Every row gives one point. The ring and each string are closed loops that go straight from each point to the next, and from the last back to the first. Before rounding, they use only three directions, however many columns there are. Count how often each string passes through the ring. Passing back the other way cancels.
In the rows, zero is written as 128.

Ring (6 x 3):
[[193 120 110]
 [165 167 117]
 [129 167 112]
 [103 120 102]
 [127  86  95]
 [176  90  99]]
String:
[[168 118  84]
 [162 122 114]
 [180 131 141]
 [190 165 133]
 [171 189 123]
 [139 183 141]
 [135 138 131]
 [139 135  91]
 [120 135  76]
 [ 84 105  90]
 [101  78 108]
 [125  63 122]
 [157  50  81]
 [175  90  77]]
Times through: 0

Ring:
[[177 179 113 121 151 167 142  99]
 [157 212 112 127 144 161 131  98]
 [114 217 110 133 127 145 123 107]
 [ 61 156 103 131 106 123 130 130]
 [ 56 105 110 125 102 115 142 141]
 [ 77  67 128 118 107 116 154 145]
 [135  66 139 111 129 135 163 133]
 [170 108 127 113 145 155 159 116]]
String:
[[ 46  19 136 115  93  98 162 162]
 [ 56  36  71 116 105 123 160 152]
 [ 48  29 112 116  97 107 160 158]
 [ 48  44 115 118  97 107 156 155]
 [ 43  56  64 120 102 122 153 150]
 [ 73  97  75 122 113 132 147 136]
 [107 130 119 123 121 134 143 126]
 [ 78 120 151 124 106 112 141 137]
 [ 42 106 147 127  91  98 139 148]
 [ 29  97 131 127  88  97 140 151]
 [ 73 115 154 124 103 109 141 139]
 [ 92 120 143 123 112 120 143 133]
 [ 99 120 122 122 118 130 145 129]
 [ 98 114 157 122 113 118 145 134]
 [ 67  61 177 118  96  96 153 153]]
Times through: 1

Ring (9 x 11):
[[189 130 104 136 138 133 132 127 126 130 123]
 [169 170 116 125 130 124 143 125 133 137 128]
 [119 186 127 115 134 116 156 118 145 140 136]
 [ 90 177 129 113 142 114 160 114 151 139 139]
 [ 53 134 129 116 159 116 161 107 154 130 141]
 [ 54  83 130 125 172 122 153 104 148 120 140]
 [ 86  47 124 137 176 130 141 107 136 112 135]
 [132  43 111 145 170 137 130 114 127 112 128]
 [175  75  99 145 155 139 126 123 123 119 122]]
String, 9 rows:
[[107 126 117 125 153 124 148 115 142 129 133]
 [ 60 120  80 123 166 128 154 111 158 130 130]
 [ 86  92 110 130 166 128 147 110 144 122 133]
 [116  83 140 133 160 125 141 112 132 118 137]
 [153  59 163 141 158 126 132 114 117 111 137]
 [200  78 127 146 147 135 124 124 113 117 126]
 [227 147 102 138 127 134 127 133 119 133 119]
 [176 178 154 122 124 116 145 124 128 137 136]
 [126 147 158 121 140 115 150 115 135 130 141]]
Times through: 0
String (15 x 11):
[[ 51  78 170 123 171 115 155 100 142 116 149]
 [ 83  85 160 127 164 118 149 106 137 118 144]
 [ 90  95 118 129 164 126 147 111 142 122 135]
 [ 75  89  94 130 170 130 147 110 149 123 131]
 [ 31  65  96 128 184 129 152 103 155 118 135]
 [ 21  64 134 125 183 121 156  98 152 115 144]
 [ 34  80 160 121 174 115 158  99 147 117 149]
 [ 73 100 165 122 161 115 154 105 140 121 146]
 [ 86 111 132 124 159 121 151 110 143 125 138]
 [ 76 117 103 124 162 125 152 111 151 128 133]
 [ 87 118  99 126 160 127 150 113 149 128 131]
 [ 87 115 140 123 157 119 152 109 142 125 140]
 [ 58 111 164 118 161 112 158 103 145 123 148]
 [ 12  99 153 115 174 112 165  97 156 122 150]
 [  7  85 124 120 181 119 162  98 159 121 144]]
Times through: 1

Ring:
[[166 161 144 111 157 122 158 145 147 107 119 159  69  99]
 [154 185 142 118 152 137 155 129 142  92 130 135  55  97]
 [136 196 135 123 141 146 149 114 132  86 136 114  65 106]
 [105 187 125 129 121 153 138  99 109  90 138  92 104 133]
 [ 90 165 124 130 110 154 134 102  96 100 133  89 130 154]
 [ 86 138 128 127 105 149 135 113  90 111 127  97 146 169]
 [ 94 116 132 122 108 141 138 128  93 122 119 114 153 172]
 [117 105 136 115 122 126 144 145 107 131 110 143 148 158]
 [141 113 138 110 138 115 150 152 124 132 107 163 130 136]
 [162 137 141 109 153 114 156 153 141 121 111 170  97 111]]
String, 26 rows:
[[171 163 124 109 160 104 151 137 150 121 110 178 113  92]
 [149 163 125 115 146 118 146 128 135 115 117 153 116 109]
 [169 173 128 111 160 112 152 134 150 112 116 167  94  89]
 [183 187 135 110 170 114 158 138 161 103 120 170  62  74]
 [174 187 150 113 164 132 163 140 156  90 129 149  29  82]
 [169 208 122 116 162 119 150 116 154  97 126 153  79  75]
 [142 180 126 119 143 129 146 119 133 103 125 136 100 108]
 [130 161 144 120 135 145 151 129 123  98 130 120  76 126]
 [130 173 152 122 136 156 155 128 125  86 137 108  47 122]
 [129 187 151 124 136 160 154 121 127  78 142 100  37 116]
 [123 159 151 122 130 154 153 131 119  92 134 108  62 133]
 [130 171 130 121 135 136 145 119 124 102 127 125 102 121]
 [135 179 119 120 139 127 141 113 127 107 124 134 120 113]
 [129 164 142 121 134 145 150 127 123  97 130 119  79 126]
 [129 161 156 121 134 155 156 135 124  89 135 110  46 128]
 [148 186 162 120 148 157 163 135 140  76 141 114   7 103]
 [172 205 146 116 165 136 161 130 157  83 134 141  23  76]
 [173 199 121 114 165 112 150 122 156 103 121 163  88  75]
 [150 176 117 116 148 115 144 120 137 113 117 154 123 102]
 [138 150 145 117 139 137 153 138 127 105 124 134  82 125]
 [158 142 161 111 151 134 164 158 140 104 122 149  46 113]
 [182 138 161 105 166 119 169 170 155 112 114 177  44  96]
 [167 133 159 108 156 125 165 165 145 112 116 165  56 110]
 [144 134 155 113 141 136 158 152 129 108 121 142  70 127]
 [144 151 133 115 142 124 149 135 130 114 118 148 107 119]
 [161 165 115 112 154 103 145 128 143 123 110 172 134  98]]
Times through: 1

Ring, 9 rows:
[[131  87  60 127 137 104 166  99  67 174 130 144 169 120]
 [141  83  51 118 121 150 139 129  93 161 113 129 167 129]
 [150  96  54 110 105 178 111 152 122 138 101 128 152 138]
 [151 144  86 107  99 153  92 145 145 103 104 161 118 143]
 [152 162 103 115 106 132  85 140 149 106 116 172 111 143]
 [159 170 122 138 128 112  70 142 152 145 144 169 123 139]
 [159 156 123 158 150  94  77 136 136 191 167 158 148 131]
 [143 130 108 157 162  61 129 100  88 205 171 160 163 119]
 [131 115  92 148 159  53 161  81  64 196 162 163 166 114]]
String:
[[161 107  57 105  93 211  79 179 154 124  91 123 143 147]
 [159 101  63 121 112 186  88 167 137 157 111 120 158 140]
 [140 119  78 120 122 118 131 117 103 142 123 156 143 130]
 [133 100  60 112 118 124 153 109  86 138 112 151 150 128]
 [127  65  34 108 119 135 180 104  61 151 105 134 170 123]
 [139  56  36 123 129 153 156 126  74 186 117 114 188 123]
 [145  77  54 131 134 144 136 131  90 190 128 121 181 126]
 [142 113  79 130 132 114 130 118  99 164 133 149 155 127]
 [140 119  82 128 131 106 133 112  97 157 133 156 149 127]
 [127 102  68 120 131  91 170  89  67 152 127 160 154 121]
 [127  67  40 116 128 120 182  98  56 165 115 136 174 119]
 [143  54  30 117 121 174 145 139  86 178 108 107 186 128]
 [154  88  57 125 121 171 107 154 118 173 118 118 170 134]
 [158  96  62 126 118 179  94 163 130 169 117 118 165 137]
 [162  88  48 111 100 218  83 183 145 148  96 108 160 144]
 [162 104  52  99  85 225  76 185 159 115  82 120 140 150]
 [161 125  73 109  97 192  73 173 158 121  99 136 133 147]
 [161 126  85 129 119 161  78 161 145 157 125 136 148 140]
 [152 132  90 129 124 131  98 138 128 152 130 151 142 135]
 [144 144  97 124 122 107 114 119 119 133 129 169 129 133]
 [145 178 117 117 113  97  99 118 138 101 126 191 102 139]
 [152 208 138 119 109  95  71 128 164  86 129 204  83 145]
 [167 168 117 135 120 142  49 164 171 143 136 158 124 145]
 [161 148 104 136 125 138  70 154 151 155 136 150 137 140]
 [150 145 100 129 125 115  99 130 128 144 134 162 133 135]
 [142 163 108 120 118  95 111 113 125 115 128 184 114 135]
 [144 138  94 126 125 109 115 120 116 142 131 164 135 132]
 [146 147  96 119 116 119 107 126 127 124 123 168 124 136]
 [141 158  93  98  94 128 111 123 134  77 100 183 100 142]
 [150 137  73  93  84 177  94 153 149  82  85 157 112 148]]
Times through: 4
String (30 x 14):
[[168  91  48 110  95 235  66 197 160 143  91 103 158 149]
 [158 109  52  93  81 220  82 179 157 101  77 127 133 150]
 [139 134  73  94  92 143 124 125 122  83  92 169 113 140]
 [139 134  87 118 119 109 128 113 108 128 122 168 131 132]
 [153 124  81 122 116 149  97 146 132 143 119 145 142 138]
 [163 115  73 123 111 185  74 173 150 152 114 126 151 143]
 [145 127  82 119 118 128 117 127 116 136 120 156 138 134]
 [152 118  79 126 121 146 101 144 126 156 124 140 150 135]
 [166  80  43 114 102 230  75 193 149 159  96  98 168 145]
 [156  63  29 108 102 222 105 176 125 157  91  97 175 140]
 [132  82  46 108 115 138 161 112  79 142 105 140 159 127]
 [134 107  71 122 128 106 152 104  83 152 126 155 152 125]
 [145 103  74 133 134 125 126 126 100 177 134 138 164 127]
 [144  93  71 140 143 118 133 122  89 196 142 132 177 123]
 [121  90  75 144 162  45 194  64  35 203 158 158 179 107]
 [113 113  91 143 164   8 208  40  26 184 164 184 161 105]
 [129 130  95 134 144  57 159  80  73 160 147 177 145 119]
 [144 123  93 141 144  94 126 113  98 180 149 154 157 125]
 [152 115  92 153 151 107 108 130 107 206 158 138 171 125]
 [136 117 104 166 176  39 151  83  64 227 182 159 177 111]
 [122 125 105 154 171   9 183  53  43 200 176 181 163 107]
 [119 129  99 138 155  21 187  53  48 168 158 188 148 111]
 [136 124  90 134 140  81 143  98  86 165 143 164 150 123]
 [142 112  83 138 141 102 132 113  93 180 143 149 161 124]
 [126 112  80 128 139  69 172  79  64 159 138 168 152 118]
 [111  91  60 116 137  56 216  53  29 150 128 171 157 111]
 [130  65  39 116 127 130 175 106  62 167 114 131 176 121]
 [127  88  49 105 115 122 172 100  71 133 105 150 152 125]
 [139 121  80 121 123 113 133 114 101 142 124 158 142 129]
 [161 103  68 128 119 179  85 167 137 169 120 120 162 139]]
Times through: 4
